Each row is a point. The ring and each string are closed loops that go straight from each point to the next, and from the last back to the first. Before rounding, they use only three directions, however many columns there are. Count how often each string passes through the ring. Passing back the other way cancels.

Ring:
[[-.58,-.01,-.11,.14],
[-.58,-.14,-.09,.16],
[-.20,-.23,.01,.09],
[.23,-.09,.06,.11],
[.46,.24,-.03,.39],
[.24,.37,-.09,.41],
[-.19,.25,-.10,.20]]
String:
[[-.36,-.26,.04,-.14],
[-.22,-.12,.00,.02],
[-.39,-.33,.08,-.25],
[-.70,-.33,-.12,.33],
[-.47,-.07,-.16,.48],
[-.55,-.06,-.16,.42],
[-.94,-.06,-.25,.49],
[-.62,-.10,-.01,-.22],
[-.21,-.02,.03,-.14],
[-.25,.20,-.14,.36],
[-.18,.42,-.20,.49],
[.03,.46,-.15,.41],
[.07,.18,.01,-.02],
[-.01,.16,-.08,.30],
[.06,.12,.02,.00],
[.21,.38,-.04,.16],
[.13,.61,-.23,.72],
[-.08,.42,-.20,.59],
[-.11,.09,-.05,.16],
[-.33,.05,.00,-.16],
[-.56,-.04,-.02,-.22],
[-.31,-.09,.03,-.19],
[-.45,.01,-.16,.45],
[-.73,-.15,-.20,.51],
[-.68,-.34,-.06,.09]]
Times through: 1
String:
[[-.26,-.04,-.01,-.03],
[-.41,.03,-.14,.37],
[-.65,-.02,-.21,.52],
[-.88,-.19,-.21,.48],
[-.51,-.29,.02,-.16],
[-.27,-.23,.07,-.20],
[-.21,-.32,.11,-.28],
[-.06,-.12,.06,-.08],
[.01,-.01,-.06,.36],
[.27,-.04,-.03,.45],
[.59,-.05,.08,.27],
[.57,-.03,.13,.02],
[.22,-.03,.10,-.10],
[.06,.04,.00,.14],
[.40,.16,-.05,.49],
[.66,.20,-.06,.69],
[.55,-.01,.10,.11],
[.21,-.12,.15,-.26],
[.06,-.06,.05,.00],
[.05,-.07,-.02,.30],
[-.09,-.22,-.03,.32],
[-.35,-.36,-.02,.19],
[-.44,-.35,.04,-.14],
[-.66,-.31,-.05,.05],
[-.88,-.14,-.25,.60],
[-.66,-.02,-.21,.52],
[-.38,.05,-.15,.42],
[-.78,.01,-.22,.44],
[-.89,-.07,-.15,.13],
[-.46,-.13,.04,-.30]]
Times through: 4

Ring:
[[.09,-.43,-.03,.27,.03,-.10,.00,.39,-.22],
[.07,-.35,-.02,.22,.05,-.06,-.03,.33,-.26],
[.03,-.12,.07,.13,-.01,.05,-.07,.07,-.18],
[.00,.03,.15,.07,-.09,.12,-.08,-.14,-.03],
[-.06,.23,.22,-.03,-.20,.20,-.10,-.35,.19],
[-.12,.34,.22,-.12,-.25,.22,-.13,-.43,.35],
[-.16,.34,.17,-.16,-.25,.20,-.13,-.37,.43],
[-.10,.09,.11,-.04,-.21,.08,-.08,-.12,.35],
[-.02,-.14,.07,.10,-.16,.00,-.03,.08,.21],
[.08,-.41,.01,.26,-.06,-.10,.02,.33,-.05]]
String:
[[.13,.03,.36,.23,-.28,.18,-.01,-.40,.12],
[-.01,.17,.22,.03,-.14,.20,-.10,-.32,.02],
[-.10,.13,.05,-.07,-.05,.12,-.13,-.08,.03],
[.00,-.07,.09,.09,-.09,.06,-.06,.00,.02],
[.15,-.36,.09,.32,-.01,-.03,.01,.20,-.27],
[.09,-.43,-.07,.25,.14,-.09,-.03,.44,-.45],
[.04,-.36,-.08,.18,.10,-.08,-.04,.41,-.31],
[.15,-.64,-.08,.38,.10,-.18,.04,.59,-.37],
[-.05,-.21,-.09,.05,.06,-.05,-.08,.32,-.13],
[-.03,-.11,.02,.06,-.05,.02,-.07,.11,.01],
[-.07,-.02,.02,.00,-.06,.05,-.09,.06,.05],
[.16,-.50,.06,.37,-.08,-.11,.05,.33,-.09],
[.32,-.94,.01,.64,-.02,-.28,.16,.69,-.30],
[.04,-.40,-.08,.20,.05,-.11,-.02,.43,-.20],
[.19,-.70,-.06,.44,.08,-.20,.06,.61,-.39],
[-.02,-.22,-.07,.09,.07,-.03,-.07,.30,-.21],
[-.05,-.06,.01,.02,-.01,.04,-.09,.10,-.06],
[-.12,.08,-.01,-.08,-.01,.08,-.13,.02,-.02],
[.08,-.18,.13,.21,-.09,.04,-.02,.03,-.09],
[.12,-.15,.22,.26,-.13,.08,-.01,-.09,-.09],
[.06,.08,.28,.14,-.18,.18,-.06,-.33,.01],
[-.19,.36,.07,-.23,-.08,.20,-.18,-.26,.14],
[-.06,.11,.13,-.01,-.13,.13,-.10,-.16,.13],
[.04,.08,.28,.12,-.25,.16,-.04,-.33,.19],
[.11,.10,.40,.21,-.34,.20,-.01,-.49,.24],
[.09,.04,.32,.19,-.27,.16,-.02,-.35,.17]]
Times through: 4
